Every row gives one point. A path goes straight from each point to the next, and from the last back to the first. The post is the endless flat space through its rows: a point in 2 columns, a line in 3, a plane in 4, and so on, so that a path can go around it. How many times does the path go around the post? Going back the other way cancels.

Post:
[[-10  17 -33]
 [ 51 -40  44]]
Path, 24 rows:
[[ 27 -54  46]
 [ 51 -36 -30]
 [ 83  -3  -9]
 [ 52  -9 -48]
 [ 42   8 -11]
 [ 12  30  12]
 [ -5 -45  56]
 [ 40 -19  90]
 [ 43  36 -30]
 [ 92 -50  79]
 [ 68   0  42]
 [100 -73  38]
 [ 13 -20 -54]
 [ 75 -10 -21]
 [ 26  76 -15]
 [ 34  34 -19]
 [ -6  16 -64]
 [-38 -19 -46]
 [-59 -14  30]
 [-53 -17  41]
 [ 12 -33 -12]
 [ 56   1 -58]
 [ 87  14  14]
 [-18  16  20]]
Times around: 1

Post, 7 rows:
[[-17 -41 -34  22  27   2 -42  31]
 [  0   7  -4  11  -2  28 -33  -3]
 [-42   9 -21 -25  25  31  58 -42]
 [-26  56 -27 -31 -18  22  67 -46]
 [-30   0 -12 -15  21  17   3  18]
 [ -1  47 -19 -20  26  -4   2  -2]
 [ 55  -1  10   2 -43  29  -3   1]]
Path, 23 rows:
[[ -55  -27  -16   28  -13   75   -4   17]
 [ -14   29  -57  -31    0    9  -16    7]
 [  -5  -14  -16  -12    0   29  -17   -6]
 [ -13   26  -15  -33   24   24   29   34]
 [ -48  -36  -53    1   13    7   40   25]
 [   2   15  -36   20    4   -4   -9  -25]
 [-121   15  -18  -23   35   42   31  -39]
 [ -15   -6   13  -20    8   61    8  -62]
 [  13   25   -6  -61   21  -14    2   78]
 [ -68    2  -32   -3   38   11  -31  -12]
 [ -30  -31  -14    0   25   21   25  -31]
 [  -8   43    4  -21   40    5   41  -13]
 [  31   21  -15  -15   17    6   32   14]
 [ -56  -12   -1  -27   52   67   -1   -8]
 [ -49  -19  -34   -9   13   16  -31   22]
 [  52   13   28  -46   17  -13    4   44]
 [ -35   -7   -1   10    7   18   31  -18]
 [ -27  -48    6   33   -4   76   28  -24]
 [  10  -22  -50   16  -75   39  -15   50]
 [ -32   -1  -24  -26  -32   58   -4  -30]
 [ -23  -66  -38   43  -13   30  -46  -23]
 [ -59   20   11   -4    7   50   14  -62]
 [ -58   15   25  -14   44   55   33   -7]]
Times around: 2
